Rows are points. To make a cloud, some directions were put in groups of two or more. Within a group, all points are equally far from the middle, so they leave a hole (a ring in 2 directions, a hollow ball in 3). The other directions are filled evenly. Then the cloud was stretched, turned, moved and blurred a little. Count the holes, and give their numbers of directions, smallest first.
(in the rows, 128 means zero)

Cloud (13 x 2):
[[150 190]
 [187 139]
 [ 68 155]
 [ 76 110]
 [143  74]
 [135 142]
 [104 143]
 [ 96 156]
 [141 180]
 [ 81 144]
 [194  61]
 [130 114]
 [105 155]]
Holes: 0

Cloud, 19 rows:
[[ 84 163 117]
 [121 162  90]
 [ 81 167 111]
 [108 122  75]
 [143 171 123]
 [122 141 151]
 [ 89 121  92]
 [190  40 124]
 [ 69 130 139]
 [168 144 170]
 [100 124 137]
 [160 139 172]
 [181  60  97]
 [139 131 232]
 [121  90 157]
 [130  89 190]
 [ 75 143 105]
 [167  81 117]
 [172 182 123]]
Holes: 0

Cloud, 29 rows:
[[133 174 135  89]
 [102 143 104  48]
 [112 169  82 167]
 [149  90 117 191]
 [ 84 116  88  69]
 [134  50 114  50]
 [161 128  86 163]
 [158 136  82 154]
 [130 155  78  82]
 [ 95  62 127  83]
 [ 73 117  95  79]
 [114 117 171 153]
 [ 47  98  73 142]
 [ 89  87  54 159]
 [157 136  88 172]
 [184 146 121 127]
 [136  65  98 163]
 [132 175 128 137]
 [ 99 107 170 111]
 [106  99 163 188]
 [188 136 167  92]
 [111 171 114  94]
 [151 155 130 180]
 [155  67 117 145]
 [154 176 119  96]
 [ 80 126 165 188]
 [143 151 113 200]
 [181  83 111 121]
 [162  90  95 156]]
Holes: 1 (3)

Cloud (49 x 6):
[[125 168  78 102 178 122]
 [120 167  92  88 174 124]
 [114 157 152 189  57 172]
 [ 96 168  76 154 151 149]
 [105 106 186 153  88 108]
 [144 132 161 127  96 152]
 [ 89 195 104 107 172 123]
 [119  85 123 224  71 123]
 [126 141  40 111  84 162]
 [164 200 140  69 110 131]
 [ 96 164  65 123  87 145]
 [ 99 167  93  76 178 146]
 [ 71 108 108 195  72 113]
 [125 199  41 152 108 167]
 [ 83  66  91 128 122  99]
 [129 177  40 200 117 137]
 [ 66 171 120 155 147 149]
 [129 122  96 106  95 125]
 [112  73 149 201  99  88]
 [190 166 177  97 139  78]
 [ 96 114 114 132 176 127]
 [130  95 114 172 124  84]
 [169  67 163 138  91 130]
 [143 146 119 154 162 155]
 [108  99  44 185 129 157]
 [134 160 178  91 105 132]
 [ 79 155 136 167 129 164]
 [135 151 109  96 118 141]
 [114 175  59 148  91 104]
 [208 149 126 160  95 110]
 [110 117 145 165 220 119]
 [154 101  86 187 100  49]
 [116 104  86 144 123  73]
 [ 87  97 123 177 109 152]
 [138 187 177 126 107 102]
 [187 171 102  92 138  88]
 [ 98 139 125 164  50 147]
 [ 95 105  62 181 149 117]
 [125  54  35 130 144 192]
 [ 99  88  72 137 107 163]
 [180 124 203 122 108 159]
 [140 110 138 165 119 109]
 [111 158 137 169  50 129]
 [ 93  86 116 159 114  86]
 [145  99 145 145 140  59]
 [ 92 142  90  71 154 155]
 [130 114 139 168  78 181]
 [136  77 172 131 154 114]
 [179 126  47 196 125 120]]
Holes: 0

Cloud:
[[114 124 172 132  96 200 184  96]
 [101 128 127 197 152 141 186  92]
 [120 114 123 139  69 114  81 141]
 [197 103  70 171 128 173 161 132]
 [113  65 103 114  43 147 164 120]
 [124 166  83  88  81 128 167 154]
 [ 88 171 113 124  92  87 143 150]
 [169  79 116 187  97  94 139 125]
 [140 119 140 173 110 125  70 128]
 [162 180 124 133  96 163 179 126]
 [ 82 100  92  76  80 147 167 157]
 [162  73  67 139 140 137 110  78]
 [191  94 121 160  47 133 163  78]
 [ 94 147 184 126 149 108 159 141]
 [189  69 126 177 160 202 140 127]
 [112 105  53 109 169 116 178 164]
 [170 108 142  81 104 103 106  46]
 [152 160 120  98 216 159 116 179]
 [199 158 145  91 151 185 120 120]
 [164 189  87 117 110 163 135 160]
 [103 132 153 134 106 175 170 187]
 [ 61 111  90 117 141  99 138 118]
 [103  76  86 188 125 193 151 119]
 [ 81 112 183  90 124 117 144 159]
 [152  67 184 112  95 162 151  98]
 [166 117 103  98  95  65 126 135]
 [170  67  96 107 196 128 116 156]
 [152  81  86 177 122 135 103  81]
 [135  88  97 124  46 178 135 106]
 [123  47 114 139  73  97 147  87]
 [128  99 188 142 143 137  89 101]
 [196 120 110 159 142 169 183 182]
 [168 170  71  77  94 146 133 122]
 [ 89 114 179 142 161 105 180 134]
 [ 94  56  79 100 129 178 141 123]
 [175 161 136 107 160 164 149 192]
 [185 124 107  60  90 130 143  90]
 [110 137 153 132  82 163  93 192]
 [130 116  80  68 127 135 197 155]
 [179 121 175 119 155  89 123 148]
 [ 93 162  58  85 165 144 115 125]
 [179  81 102 170  89  85 172  73]
 [153 124  69 133 154  81 115 138]
 [126 127 170 109 110 201  96 151]
 [ 97 109 193 108 106 147 176  81]
 [108 112 110  97  41 163 120  82]
 [117 135 113  60 101  81 181 159]
 [ 81  85 152  78  91 114 163 109]
 [ 95 104 139 116 167 192 151 197]
 [158 190  88 129 110 192 156  92]
 [196  75 100 193 170 162 164 186]
 [ 82 138 163  65 133  91 152 165]
 [104 142 108 133  62 191 174  96]
 [143 113  93 134  73 208  99 112]
 [115  46 154 190 171 173 161 104]
 [171  77 181 178 135 137 135  66]
 [131  85 156 102 125 215 132 106]
 [175  62 113 116  76  80 171  94]
 [ 86  70 166  92 110 106 146 129]
 [168 153 146  64 115  99 139  41]
 [ 84  88 112 122  49 116 182 134]
 [170 169 151  81 144 176 164 102]
 [ 88  75  84  90 102 173 189 117]
 [ 89 169  75 144 145 177 120  96]
 [167  96 118 106 166 126  94  38]
 [ 99  95  95  81 116 179 206  76]
 [181 104 163  81 126 135 109 179]
 [164  68 182 176 140 139 137  64]
 [ 91 166 187  93 119 150 119 154]
 [155 116  83 131 134  91  69 125]
 [155  88  89 113 179  79 148 129]
 [150 136  62  78 137 152 164 108]
 [112 147 155 138  68 195 129 101]
 [ 91 132 156 177 134 104 176 159]
 [ 99  97 132  82 133 197 183  91]
 [ 91 165  98 107  81 139 144 205]
 [141 177 101 132 118  76 120 125]
 [ 84 129  90 154 127 165  75  77]
 [183 152 103 179 172 169 136  87]
 [175  81 128 195 180 146 112 157]
 [177  97 156  81 119 177 108 126]
 [117 144  54 124 134 164 171  98]
 [147 109 145  84 130 133 228 146]
 [178  99  57 127 142 151 121  68]]
Holes: 3 (2, 2, 2)

Cloud:
[[109 194  82 163 161  97 148 104  83]
 [ 81 177 116 108 125 160  50 111 161]
 [125 171 111 102 174  84 174 124 145]
 [172  84 121 145 142  91  70 134 148]
 [ 83  87 163  96 127 211 144 157 109]
 [ 27 173 151 146 130 124 177 107 137]
 [172 110 115 158 156 104 153 211 130]
 [182 180 164  93 128  90 128  94 136]
 [198 169  98 116 123 182  89 127 105]
 [ 48 192 145 148 149 121 170 150  92]
 [128 185 123  90  80 158 138 128 113]
 [164 167 150 158  98 169  94 117 145]
 [149 171 126 149 162 175 213 121  82]
 [ 45 112 159 182 112 138 127 150 134]
 [197 126 134  85 166 166 132  96 174]
 [106  84 124 122 129  58 175 170 158]
 [ 82 139 109 112 106 191  53  99  87]
 [144 159 116  52 103 144  78 160 158]
 [121 123 156 200  90 144 137 148  74]
 [163 128 155 126 158 172 144  23 169]
 [ 88 109  63 148 131 191 130 124 110]
 [ 93 195 156 154 140 113 154 155 127]
 [118 138 193 116 184 110 161 193 177]
 [138 167 200 106  86 176 125 183 141]
 [162 176 110 137  97 164 115 174 144]
 [ 82 155 172  78 140  80 146 141 109]
 [133  84 110 152 171 119 180 139 113]
 [199 167 141  86  89 143 124 154 119]
 [ 95 102  71  91 146 120 148 163 204]
 [ 57 101 109 133 124 182 122 155 181]
 [ 51 126 184 135 100 121 119  88 177]
 [148 158 184 172 105 149 123 117  78]
 [127  99 113 137  70 188 135 121 150]
 [159  91 162  94 123 130 144  70 134]
 [ 88 119 165 136 136 244  94  66 133]
 [171 155 140 118 156 102 218 158 130]
 [163 182 144  92 157  76 136  86 115]
 [202 133 137 101 119 181 135 128 105]
 [103 184 156  87  86 156 171 160  63]
 [128 120 185 161 109 134 104 150 199]
 [126 109 100 138 104 163  44  85 111]
 [160 177 122 169 157 104  94  91 183]
 [133 160 157  64 144 180 189 178 161]
 [180 121 163  73 176 171 115 128 136]
 [ 82 207 179 167  93 181 128 151 139]
 [144 108 167 136 157 113 109 192 188]
 [ 85 113 195 132  80 208 122 101 167]
 [134  94  95 132 152  67 159  94 111]
 [161 103 121 145  69 171 167 121  88]
 [112  81 105  85 104 137  98 191 158]
 [113 201 197 142 145 123  93  98 107]
 [123 136  73  86 110 133 225 124 128]
 [ 90 110 184  73 135 105 128  94  94]
 [110 149 139  43 144 124 209 173 162]
 [ 72 177 141  74 183 167 128  83 116]
 [135 151 152 201 109 143 134 163 106]
 [174 170 139 144 145 151 183  49 156]
 [149 156 159 184 122 149 183  80 112]
 [159 121 149 174 138 102 188 130 118]
 [131  91  91 173 149 149 149 157 175]
 [131 110 120 179  96 115 205  82 158]
 [132 102 196  88 161 189 121  90 137]
 [108 169 158 101 148  86  95 180 151]
 [113 172 139  68 165 174  52 171  72]
 [ 99 189 128 140 158 195  88 176  76]
 [142  85 138  91 148 154 149  76 148]
 [ 88 105 170 159 101 141  82 114 187]
 [ 77 104 133  78 142 132  55 178 115]
 [150  77  50 102 129 148 156 168  88]
 [119 187  76 114 168 167 183 107 105]
 [122 170 157 107 149 205  77 166 130]
 [175 148 114 159  85 190 141 149 165]
 [147 183 100  87 174 143 158  76 117]
 [139 138 184  85 142 183 202 176 161]
 [188 167 151 110 124 195  87  79  93]
 [168 143 136 135  93 167 128 191 185]
 [ 90 120 151 185 126 201  85 143 131]
 [102 147 101  75 138 165 152  90  95]
 [129 162 203 154 101 203 116 101  79]
 [137 175 151 130 154 107  80 168 113]
 [ 59 158 182  94 138  83 115 128 159]
 [108 175 143  55 115 186  77 115  88]
 [101 120 135 111  83 100 185 141 102]
 [110 200 189  95 143 170 150  73 135]
 [169 144 132 147 125 158  75 103 238]
 [ 65 120 118 125  95 224 136 110 133]
 [ 75 122 116 109 101 197  79 144  77]
 [ 94 161 111  86 160 152  96 201  72]
 [149 156 202 113 151  81 122 154 154]
 [ 45 126 166 128 106 115 195 133 147]
 [140 179 116  78 105 162  84 122 191]
 [182  86 161 109  90 110  60 124 149]]
Holes: 2 (2, 3)

Cloud (106 x 9):
[[130  97 124 147  59 192 190  96 100]
 [198 116 109 120  87 103 136 128 195]
 [206 128 120 118 125 146 191 140  88]
 [130  79  78 114 113 180 104  82 117]
 [ 48 119  98 187  98 165 123 122  98]
 [122 139 189 139 108 129 139 148 211]
 [104  75 136  99 155  95  94 102 204]
 [157 146 133 164 193 114  95 102 147]
 [110 110 148 174  55  60  95  71 173]
 [130 113 152 152  66 172 196  85  92]
 [ 69 111 133 155 114 139  81 180 107]
 [ 69 103 144  81 115 159 119  85 125]
 [ 57  57 120 164 146 122 107 108 170]
 [131 161 176 145 202 111 106 148 171]
 [166 129 141 165  77 179  93 111 175]
 [122 138 143 223  80 161 151 101 180]
 [ 90  87  67 110 110 155 160 150 127]
 [114  47 110 149  64 144 166 136 136]
 [ 75 162  91 195  71 125 139 120 202]
 [120  77  88 123 151 108 119  59 183]
 [ 78 155 125 133 115 123 101  32 184]
 [102 168  73 143  64  87 140 131 136]
 [171 101  64 162 125 120 135 107  97]
 [150 163 132 112 113  91 147  40 131]
 [106 132  85  78 122 149 124 159 138]
 [180 143  58 143  92 104 145  85 123]
 [153 107 131 226  72 110 109 121 161]
 [ 92 108 102 128  80 113 130 144  53]
 [ 99 119 116  84 120 100 167  48 143]
 [ 72 127 171 101 104 104 130  63 168]
 [ 86  89 100 144  58 107  93 147  88]
 [113  77 164 128 164  90  96  70 146]
 [200 122 194 142 135 110 111 133 144]
 [169 176 110 128  82 162 206  98 132]
 [ 72  67 117 179 112  87  83  82 186]
 [ 83 116 139 146 125  36 101 148 169]
 [174 159 117 180  76 107 180 131  81]
 [143 173 119 109 153 171 159 100 166]
 [116 171 130 154 101 132 146  39 195]
 [143  54 143 134 103 131 109 162 113]
 [145 154 183 125 144 145 173 132  88]
 [ 65 118 148 141  44 157 133 134  98]
 [ 97  85 171  86  96 144 124 150 134]
 [ 69  79  93 188  10  99 153  92 135]
 [ 92 117  78 117  93  83  84 142 128]
 [101 175 137 132 164 125 174 115 144]
 [ 98 123 121 148  91 154  57  56 127]
 [119  94 176 159  88 101 139 194 119]
 [140 149 145 122 154 157  75 133 214]
 [134  90 139 213  93  89 117 159 104]
 [134 168 188 109 136 156  91 129 192]
 [ 75  67  95 205 140  91 127 123 128]
 [201 118 138 112 157 148 146 188 135]
 [100 158 147 146  76 127 200 102 188]
 [188 115 157 129 162 155 152 153 185]
 [124  73  91  78 131  86 154 121 133]
 [ 85 130 166 143  66  62 116  64 172]
 [107 100 113 109  56 112 138 179 103]
 [162 135 108 143  98 137 165 185  73]
 [151 118  56  98  85 106 149  65 109]
 [ 77 109 127 127  63 143 140  24 144]
 [162 146 185 137 186  92 119 159 182]
 [175 141  86 187  20 139 164  95 117]
 [107  93 178 134 144 178 135 112 122]
 [160  80  79 131  72 141 197  78  87]
 [132  82 163 144 142 119  52 117 120]
 [163 163 196 139 145 108 168 133 127]
 [117 118 111 190  82 108 217 158 155]
 [ 33 101 144 188 161 111 118 123 144]
 [ 82 121 153 199 147 167 145 115 158]
 [132 154  70 152  71 166 109  51 147]
 [145 102 132 185 102  84  63 117 116]
 [144 105 121 201 143 124 132 180 171]
 [126 159  98 197  72  94  72  93 162]
 [150 118  67 104  99 152 120  63  91]
 [146 146  95 114  24 113 165  45 124]
 [128 166 174 174 105 144  75 148 187]
 [ 90  75  77 145 150 125 167  89 104]
 [115 120  94 127  76 136 151  50 213]
 [ 99  98 103 147 137 177 127  56 113]
 [118 108 166 121 170 114 104 203 173]
 [194 107 157 116 110 134  73 115 178]
 [ 88 157 119 156 118 104  59 154 189]
 [ 84 147 123 189 133  98  97 151 213]
 [161 141 154 122  92 177 118  74  91]
 [ 54 121  89 172  74  57 126 135 122]
 [165 135 122 138 177  97 132 175 179]
 [132 105 115 154  82  94 117 115  51]
 [122 123 138  59 125 103 117 169 116]
 [191 101 107 162  46  95 139  99 156]
 [115  64 123 154  84  77 161 167 106]
 [105 143 169 150 172 149 151 130 194]
 [ 90 107 136 136  57 123  55  88 182]
 [ 88 151 117 110 158 142 104 171 124]
 [123 130 128 132 187 124 167 158  94]
 [ 63 161 122 163 146 142 163 124 114]
 [ 71  71 163 167 160 137 132 123 158]
 [ 86 111  97 214 111 140  88  94 106]
 [ 99 151 171 122  68 117 190 118 164]
 [127 169 121 112  46 145 124 159 143]
 [ 85 136 145 136  62 181 149 147  97]
 [ 96 173 129 144  23 103 157  68 167]
 [153 117  93 175  52 148  77 104 133]
 [111 152 135  86 105 101  55 113 133]
 [144 138 138 143 120 172 122  42 183]
 [ 68  98 162 112 119 129 170 104 172]]
Holes: 2 (3, 6)

Cloud:
[[112 187 145 140  81 109 116 166  66]
 [189 141 123 187  84 104  98  73 161]
 [138 102 142 182  65 187 119 134 100]
 [144 168 147 115 193 109 180 190 143]
 [104 118 127 107 169 112 115 185 185]
 [ 79 143 110 195 171 125 168 105 101]
 [140 163 167 130 101 161 196 139 164]
 [128 106  79 153  83 136  82 105  84]
 [ 67  96 114 176  77 115 151 163 115]
 [106 199 117 133 121 147 168 143  75]
 [128  70 133 171 152  67 190 160  95]
 [172  96 163  78 121 137 133 106 127]
 [112 138  89 145 104 114 101 105 136]
 [102 178 136 127 180 152 139  98 158]
 [132  90  86 216 114 116 140 156 120]
 [160 142 118 138 202 137 123 140 152]
 [ 66 165 134 190 136  84 163 145  89]
 [ 90  48 132 145 129 108 121  69 186]
 [145 182 107 143 103 168 114 137 152]
 [ 86  55 124 249 105 120  72  73 143]
 [137 121 147  77 129 132 140 190 170]
 [ 71 139  79 167 156 121 120 103 168]
 [ 92 160 111 201 143  80 142 113 108]
 [187 161 126 133 109 133 155 197 158]
 [147 104 131  89 135  94  98 116  77]
 [140 108 123 180 129 141 141  34 186]
 [165 125 173 113 147 115 130 118  87]
 [158 125  85 193 110  99 158 102  84]
 [130  64 127 184 132 155 136 148  79]
 [ 82  99 126 144 169  98 169 102 126]
 [108  94 154 165  90 100 141  74 122]
 [115 118  68 135 122  59 103 130 188]
 [124  95 218 118 163 115 146 180 152]
 [125 178 157 166  96  91 144 149 119]
 [132 140 179 169  63 208  98 157 106]
 [111 119 177 144  85 181 106 130 161]
 [153 111 148 107 137  70 113 163 189]
 [168 108  74 189  87 155 114 134 123]
 [105 166 148 156  91  79 109 183 122]
 [114 199 161 147 113 103 153  82 189]
 [126 153 175 111 140 117 193 169 125]
 [192 111 138 184  59 117 105 162 170]
 [141 134 165 188  88 136  85 175 129]
 [214 128 125  86  69 144  99 166 153]
 [124  83  88 142 156 112 118  81 200]
 [103  94 155 146 174 161 149 151 205]
 [134  87 144 119 160  78  57  96 193]
 [188 134 122 104 179 117 145 172 140]
 [167 126 183 173  98 101 155 152 154]
 [155 173 167 143 157  99  85 190  88]
 [120 121 123 107  76 144  81 105 189]
 [105 110 139 144 100 118 128 197 106]
 [131 110 116  97  75  48 101  61 213]
 [173 135 112 125 180 141 170 108 131]
 [ 79 145 121 153 125 166 193 152 175]
 [ 74 121 149 117 178 128 161 187 135]
 [133  74 147  99  86 147  88 137 144]
 [115 104 177 172 138 119 166 101 159]
 [ 77 181  91 139 132 131 126 115 144]
 [150 122 109 172 165 152  92  86 143]
 [170 115  78 102 126 130 127 191 165]
 [133 122  70 235 158 148  92  76 180]
 [165 117 211 173 166 119 141 161 108]
 [119  31  95 176 207 109  96 182 140]
 [102 126 167 226 147 128 136 206 114]
 [125 113 200 109  97  58  97 164 133]
 [102 142 197 132 179 133 170  76  98]
 [138 178 168 121 186  95 149 108 198]
 [148 147 170 109 103  76  62 145 115]
 [107 124 169 141  79 170  96 144 223]
 [157 165 169 160 182 101 198 207 135]
 [134 165 159 157 114 125 145 113 195]
 [152 104 161  78 133 104 133 151 214]
 [137 102  52 138  88 124 107 170 106]
 [132 121 182 125  94  61  86 150 153]
 [199 169 170 144 131 126  96 166 133]
 [127 208 125 164 104 122 147  89  77]
 [ 90 124  61 204  91 112 137  81  79]
 [ 94  80 107 144 149 110  59 140 159]
 [ 89 130 187 114 104  80 126 143 155]
 [176  81 168 119 146  80  88 133 143]
 [123 133 142 128 205 120 106 130 189]
 [109 120 203 119 160 102 181 166 127]
 [160 154 125 137  94 150  68  87 143]
 [114 114 186  81 143 142 112 161 194]
 [104 126 103 100 133 154 127 103 156]
 [123 155 121 175  68 208 143  81 156]]
Holes: 0

Cloud, 91 rows:
[[ 70 196  70 162 161 120  99 103 145]
 [155 144 183 144  64  69 113 120 167]
 [140 132  93  76 103 111 109 124 160]
 [120 101 110 172 122 104 122 126  96]
 [169 124 159 152  61  74 160 126 145]
 [ 98 156 201  69  92 158 203 116 135]
 [ 46 153 180 142 162  87 176 178 210]
 [ 84 176  82 185 200 109 120 174 157]
 [141 116 139  88 114 124 194 154 113]
 [ 73 136  65 171 174 109 141 124 131]
 [124 137 187 171 111 160 166 183 155]
 [142  78  90 147 131  93  92 125 139]
 [ 75 157 182 186 175 187 117 143 174]
 [107  81 158 177 144 132  61 106 163]
 [124 148  67 106  70 119 138 106  78]
 [102  97 149 103 103  76 164 137 165]
 [ 69 129 176 175 131 115 144 156 180]
 [ 69  94 198  47 117  95 175 153 131]
 [126 161 142 117 157 116 162 128  99]
 [128 161 171 172 139  86 111 155 149]
 [ 80 122 208  63 115 130 206 108 120]
 [ 54 162  96 158 166  92 142  86  94]
 [128 105 191 138 117 101 122 111 180]
 [ 95 132 114  95 103 116 105 124  77]
 [ 82  94 161 169 223 158  98 135 164]
 [115 128 150 207 166  91 109 109 158]
 [ 66  84 113 128 130 117  94 133 173]
 [ 91 121 109 148 155  90 103 182 122]
 [ 74  79 140 142 193 147  55 131 120]
 [146 148  96 145 180  57  96 178 149]
 [ 64 107  94 138 129  44  78 140 154]
 [146 218 137 171 126 116 123 170 168]
 [143 153 134  91  67 130 188 146  90]
 [ 25 148  87 129 124 136 203 118 116]
 [ 74 116 107 171 199 128 140 103  91]
 [103 180 174 176  96 103 156 171 172]
 [ 96 135  67 164 159 100  91 142 183]
 [ 44 175 129 157 135 106 180 154 201]
 [131 249 120 153 143 141  74  86 143]
 [ 70 177  76 138 155 133 130 112  98]
 [ 38 134 185 196 125 100 167 139 162]
 [102 160 116 103 163 149  60 113 155]
 [156 100 165 143 118  75 116 154 147]
 [ 85 144 114  95 172 188 142 128 133]
 [ 90  32 185  88  82 146 173 118 105]
 [159 164  90 148 131 120  94 153  62]
 [138 125 173 117 104 129 129 137 141]
 [113 108 134 114  91 118 145 145 114]
 [150 169 128 206 116  59  66 103 163]
 [136 112 171 103  69 122 113 104 121]
 [140 108 134  98 158 161  42 135  79]
 [107 202 122 143  67  99 185 129 157]
 [143 110 206  96  57  76 133 162 148]
 [136 180 175 126 147  92  88 122 181]
 [ 83 109  81 101 155  59 123  85 123]
 [104 129 136  87  99  81 136 122 135]
 [132 218 197 106 117 122 180 155 145]
 [108  83 146 128 141 105 119 160 133]
 [162 146 136 113 105 142 141 136 162]
 [172 158 147 159 107 107  66 117 165]
 [ 62 156 113 110 160 154 237 130 149]
 [ 47 203 111 206 199 117 142 155 145]
 [ 48 148 129  83 164 180 149 118 123]
 [ 75 180 106 165 126 140 172  74 130]
 [ 76  97 150  85 130 121 169 132 171]
 [ 66 136 135 188 115  60 113 165 129]
 [146 113 109 125  79 124  71 143 141]
 [142 123 104 131 127  91 130  85  83]
 [ 67 175 129 107 103 157 205 139  78]
 [ 81 200 141 163  92  42 150 141 229]
 [111  70 180 143 128 130 167  99 124]
 [ 84 118 116 102 116 143 137 154 182]
 [104 124 107 172 116 114  93  74 102]
 [ 82 182  73 133 137  95 165  62 152]
 [146 156 131 135 148 155  69 178  73]
 [164 124 105 147 133 126 173 129 141]
 [ 57 191 194 137 148 182 134 133 112]
 [ 91  75 208 160 133 166 112 160 109]
 [155 143 131  92  86 110  99 170 159]
 [145 194 162  91 184 178 121 142 110]
 [103  95 117 106 146 132 102 107  76]
 [181 160 144 185  92 113 123 133 187]
 [122 161 159 125 121  58 190 147 141]
 [106 161 167 164 130 198 114 155 177]
 [152 130 128 144 123 104 165 119 154]
 [142  90 108 121 103  81 127 109  57]
 [116 141 122 148  83 117  64 145 110]
 [ 92 157 132 112 123 181 104  73  87]
 [146 188 126 140 126 133  91 103  62]
 [118 151 162 123 143 122 114  43 125]
 [ 89 196 157 178 147  45 111 113 181]]
Holes: 0
